Rows are points. A path goes straight from each point to the next, and from the last back to the first. The post is the endless flat space through its rows: a point in 2 columns, a line in 3, a plane in 4, and so on, so that a path can go around it. Count how often the path circles the post. Going back the other way cancels.

Post (1 x 2):
+0.07 -0.04
Path:
+0.05 -0.88

+0.35 -0.35

+0.82 +0.10

+0.13 +0.19

-0.21 +0.43

-0.66 -0.22

-0.23 -0.65

+0.35 -0.72

+0.43 -0.07

+0.43 +0.55

+0.70 +0.35

+0.04 +0.30

-0.19 +0.13

-0.57 -0.15

-0.31 -0.20
Times around: 2

Post (7 x 8):
+0.14 +0.34 +0.76 -0.38 -0.50 +0.24 +0.36 -0.41

+0.26 -0.18 -0.59 -0.20 -0.33 -0.43 -0.30 -0.50

-0.08 -0.54 -1.07 +0.48 -0.11 -0.14 -0.07 +0.24

+0.24 -0.11 -0.75 -0.70 -0.48 +0.18 -0.02 +0.25

-0.02 +0.33 +1.57 -0.46 +0.07 -0.42 +0.27 +0.13

+0.14 +0.25 +0.06 +0.21 -0.55 +0.54 -0.96 +0.28

+0.22 -0.27 +0.06 -0.16 +0.67 -0.17 +0.13 -0.32
Path, 18 rows:
-0.20 +0.08 -0.29 +0.18 -0.52 -0.10 +0.02 -0.06

+0.47 +0.52 -0.28 -0.04 -0.67 +0.31 +0.02 +0.07

+0.71 -0.03 -0.12 +0.34 -0.43 -0.74 -0.81 -0.20

+0.19 -0.49 +0.02 -0.06 +0.47 -0.07 +0.37 -0.26

-0.44 -0.36 +0.01 -0.40 -0.74 +0.01 -0.55 +0.55

-0.66 +0.00 +0.17 -0.62 -0.28 -0.12 +0.40 -0.24

+0.02 -0.83 -0.22 -0.20 -0.51 -0.64 -0.43 -0.38

+0.35 -0.03 +0.39 -0.59 -0.26 +0.01 -0.11 +0.03

+0.14 -0.22 -0.28 -0.21 -0.69 +0.07 -0.10 -0.04

-0.23 -0.77 -0.58 -0.06 +0.47 +0.22 +1.00 +0.18

-0.15 -0.38 -0.12 -1.32 -0.44 -0.25 +0.47 -0.42

+0.05 -0.28 +0.36 -0.60 -0.34 -0.02 +0.24 -0.33

-0.17 +0.28 +0.02 -0.28 +0.03 +0.70 -0.32 -0.36

+0.00 -0.74 -0.46 -0.24 +0.45 -0.30 +0.16 -0.57

+0.35 -0.31 +0.49 -0.86 -0.52 +0.31 +0.08 -0.24

+0.70 -0.31 -0.04 +0.12 +0.18 +0.31 -0.01 -0.02

+0.28 +0.53 -0.23 -0.35 -0.47 +0.00 -0.42 +0.16

-0.06 +0.24 +0.78 -0.59 +0.41 -0.13 +0.46 -0.28
Times around: 0

Post (17 x 18):
+0.18 -0.30 -0.51 -0.19 +0.65 -0.41 -0.28 +0.83 +0.43 +0.38 +0.17 +0.20
 +0.35 -0.51 +0.75 -0.67 -0.09 -0.23

+0.19 -0.21 +0.39 -0.50 +0.94 -0.01 -0.37 +0.57 +0.71 -0.34 -0.65 -0.44
 -0.04 -0.36 +0.49 -0.40 +0.42 -0.12

+0.19 -0.31 +0.68 +0.15 -0.42 +1.23 +0.44 -0.19 +0.07 +0.53 -0.65 +0.92
 -0.15 -0.20 -0.31 +0.17 +0.35 +0.00

-0.10 -0.07 +0.05 +0.20 +0.53 +0.41 +0.07 +0.34 +0.24 -0.14 +0.06 -0.60
 +0.47 +0.45 +0.64 -0.60 +0.08 +0.30

-0.05 +0.19 +0.07 -0.37 +0.13 -1.03 -0.23 -0.14 -0.26 +0.20 +0.05 -0.11
 -0.22 +0.21 +1.32 -0.14 +0.25 -0.03

+0.25 -0.08 +0.75 +0.38 +0.08 +0.49 +0.38 +0.12 +0.60 -0.38 -0.64 +1.13
 -0.08 +0.48 -1.00 +0.13 -0.42 +0.12

+0.07 -0.16 -0.25 +0.58 +0.14 +0.70 +0.13 -0.79 +0.14 -0.72 -0.74 +0.91
 -0.05 -0.33 -0.54 -0.19 +0.19 +0.22

-0.08 +0.14 +0.64 +0.45 -0.76 +0.90 -0.59 -0.63 -0.24 -0.49 +0.72 +0.62
 -0.68 -0.30 -0.45 +0.67 -0.06 -0.13

-0.39 +0.36 -0.09 -0.57 +0.28 -0.33 -0.73 +0.22 -0.86 +0.01 +0.23 -0.15
 +0.38 +0.26 +0.12 -0.54 +0.44 -0.86

-0.08 -0.34 -0.33 -1.00 +0.24 +0.28 -0.16 +0.29 +0.40 -0.28 -0.34 +0.21
 +0.63 +0.21 +0.40 +0.04 -0.09 +0.38

-0.04 +0.25 -0.26 -0.06 -0.39 -0.42 -0.67 -0.16 -0.11 +0.26 -0.34 -0.96
 +0.54 -0.06 +0.18 -0.54 -0.44 -0.28

-0.37 +0.51 -0.15 -0.39 -0.34 -0.94 +0.03 +0.26 -0.31 +0.11 +0.64 -0.66
 +0.12 -0.32 +0.06 +0.10 +0.77 +0.12

-0.29 +0.41 +0.14 +0.57 +0.18 +0.81 -0.29 -0.36 -0.51 +0.53 -0.05 +0.54
 -0.75 -0.23 -0.74 +1.22 +0.03 +0.27

+0.11 +0.11 +0.44 -0.43 +0.58 +1.04 +0.84 -0.39 +0.42 -0.36 -0.29 +0.59
 -0.14 -0.41 -0.24 -0.17 -0.58 +0.09

+0.07 +0.07 +0.56 +0.09 -0.02 +0.69 -0.31 -1.18 +0.38 +0.56 +0.44 +0.81
 -0.45 +0.07 -1.03 +0.10 +0.20 +0.38

-0.06 +0.44 +0.88 +0.76 -0.08 +0.27 -0.35 -1.10 -0.38 +0.13 +0.48 +0.83
 +0.49 -0.29 -0.58 +1.24 +0.21 -0.07

-0.64 +0.09 -0.40 -0.18 +0.23 -0.77 -0.06 -0.02 +0.33 +0.57 +0.70 -0.63
 -0.18 +0.18 +0.93 +0.69 +0.71 -1.17
Path, 31 rows:
-0.11 +0.35 +0.42 -0.02 +0.15 -0.13 +0.25 -0.20 +0.39 +0.19 -0.48 +0.12
 +0.53 -0.21 -0.55 -0.12 +0.83 +0.13

-0.22 +0.00 +0.28 +0.31 +0.51 -0.27 -0.54 +0.00 +0.57 -0.35 -0.05 -0.24
 -0.86 -0.01 +0.87 +0.04 -0.15 -0.17

-0.23 -0.12 +0.42 -0.40 +0.52 +0.30 -0.77 -0.76 -0.06 -0.27 +0.73 +0.24
 -0.24 -0.07 +0.79 +0.32 +0.21 +0.29

+0.02 -0.66 +0.19 +0.11 +0.22 +0.51 -0.77 -0.44 +0.08 -0.24 +0.64 -0.45
 -0.05 -0.11 -0.01 +0.12 +0.49 +0.21

+0.41 +0.06 -0.51 +0.02 +0.18 +0.01 -0.21 +0.29 +0.02 +0.15 -0.03 +0.04
 +0.28 +0.35 -0.20 +0.00 -0.45 -0.26

+0.22 +0.30 +0.12 -0.51 -0.29 -0.16 +0.01 -0.13 +0.01 +0.70 +0.41 -0.41
 -0.04 -0.65 +0.60 -0.32 +0.47 +0.23

+0.43 -0.17 -0.03 -0.30 +0.46 +0.14 -0.75 -0.06 +0.16 +0.16 -0.09 +0.84
 +0.02 +0.05 -0.18 +0.21 +0.52 -0.11

+0.17 +0.06 -0.12 -0.14 +0.13 +0.98 +0.97 -0.29 -0.15 +0.19 -0.41 +0.07
 -0.16 -0.14 -0.08 +0.38 -0.44 +0.71

-0.46 -0.70 -0.15 -0.42 +0.11 +0.60 -0.01 -0.69 +0.14 +0.12 +0.07 -0.36
 +0.39 +0.17 +0.00 -0.10 -0.29 -0.16

-0.62 +0.10 -0.32 +0.58 +0.36 -0.69 -0.07 -0.41 -0.03 -0.53 -0.42 +0.85
 +0.54 -0.62 -0.34 -0.09 +0.21 -0.03

-0.41 +0.52 +0.21 -0.20 -0.29 +0.11 -0.02 -0.12 +0.14 +0.12 +0.29 +0.52
 +0.15 -0.24 +0.31 -0.22 +0.16 +0.00

-0.54 +0.15 +0.49 +0.33 +0.27 +0.62 -0.87 -0.04 +0.21 -0.27 +0.64 +0.42
 -0.15 +0.27 -0.29 +0.19 +0.09 -0.22

+0.01 -0.23 +0.42 +0.21 +0.39 +0.33 +0.16 +0.09 +0.19 +0.04 -0.35 +0.60
 +0.07 -0.28 -0.45 -0.04 +0.55 +0.14

-0.07 -0.46 +0.24 +0.06 +0.65 -0.75 -0.39 -0.33 -0.26 -0.26 +0.03 +0.90
 -0.16 -0.07 -0.38 +0.37 +0.08 -0.25

-0.67 +0.00 -0.23 +0.79 +0.05 -0.23 -0.33 +0.19 -0.27 +0.21 -0.13 +0.35
 +0.41 +0.41 +0.22 -0.60 -0.33 +0.53

-0.22 +0.29 +0.12 -0.42 +0.58 +0.32 -0.14 +0.00 +0.47 +0.07 +0.00 -0.36
 -0.07 -0.35 +0.34 -0.29 -0.28 +0.17

+0.24 +0.64 +0.18 -0.51 -0.71 +0.32 -0.67 -0.34 -0.08 -0.76 +0.92 +0.83
 -0.04 -0.28 +0.14 -0.40 +0.23 -0.13

+0.52 -0.10 -0.05 -0.17 +0.45 -0.35 -0.62 +0.18 +0.28 +0.08 +0.47 -0.07
 -0.05 +0.23 +0.28 -0.09 +0.22 -0.45

+0.19 -0.48 -0.22 +0.66 +0.94 +0.14 +0.18 +0.94 -0.28 -0.30 +0.20 +1.07
 -0.09 -0.18 -0.03 -0.51 +0.12 -0.25

-0.19 -0.11 +0.55 -0.32 -0.40 -0.17 -0.17 -0.16 +0.37 +0.39 +0.61 +0.11
 -0.64 -0.31 +0.23 +0.89 +0.02 +0.58

-0.63 -0.07 +0.49 +0.33 -0.01 +0.63 -0.30 -0.55 -0.19 -0.63 -0.34 -0.07
 +0.08 +0.33 +0.43 -0.45 -0.32 -0.18

+0.23 +0.53 +1.15 +0.29 +0.23 +0.32 -0.11 +0.52 -0.07 -0.02 -0.71 +0.70
 -0.45 -0.19 +0.17 -0.23 -0.20 +0.09

+0.38 +0.20 +0.30 +0.40 -0.44 +0.26 +0.14 -0.19 +1.03 -0.39 -0.10 +0.34
 +0.28 +0.30 -0.01 +0.01 +0.59 -0.03

+0.22 -0.09 -0.35 -0.07 +0.69 +0.40 -0.19 +0.35 +0.05 -0.01 +0.09 +0.20
 -0.01 -0.12 +0.02 +0.28 -0.27 -0.26

+0.01 +0.08 +0.47 -0.43 +0.44 +0.21 -0.26 -0.24 -0.52 +0.34 +0.88 +0.22
 -0.26 +0.01 -0.63 +0.15 +0.35 +0.11

-0.25 -0.05 +0.29 -0.18 +0.54 +0.46 -0.28 -0.05 -0.21 -0.03 -0.20 +0.40
 +0.24 -0.30 +0.15 +0.43 +0.05 -0.23

-0.22 -0.15 +0.64 -0.05 -0.09 +0.35 -0.19 -0.20 -0.38 -0.39 -0.17 +0.06
 +0.23 -0.22 -0.20 +1.02 +0.51 +0.26

+0.28 -0.32 -0.08 +0.29 +0.12 +0.54 +0.44 -0.50 +0.23 -0.01 -0.07 +0.71
 +0.64 -0.18 -0.37 +0.09 +0.10 -0.08

+0.55 -0.28 +0.60 -0.34 +0.05 -0.53 -0.11 -0.27 -0.17 -0.23 +0.09 +0.30
 +0.37 -0.58 -0.54 -0.12 +0.17 -0.44

-0.14 -0.28 +0.82 +0.15 +0.28 +0.09 -0.15 -0.54 -0.14 -0.29 +0.22 +0.23
 +0.60 +0.07 -0.40 -0.38 +0.33 +0.16

-0.69 +0.02 +0.35 +0.33 +0.54 -0.01 +0.01 -0.37 -0.08 -0.05 -0.01 +0.68
 -0.56 -0.14 +0.13 +0.35 -0.21 -0.47
Times around: 2
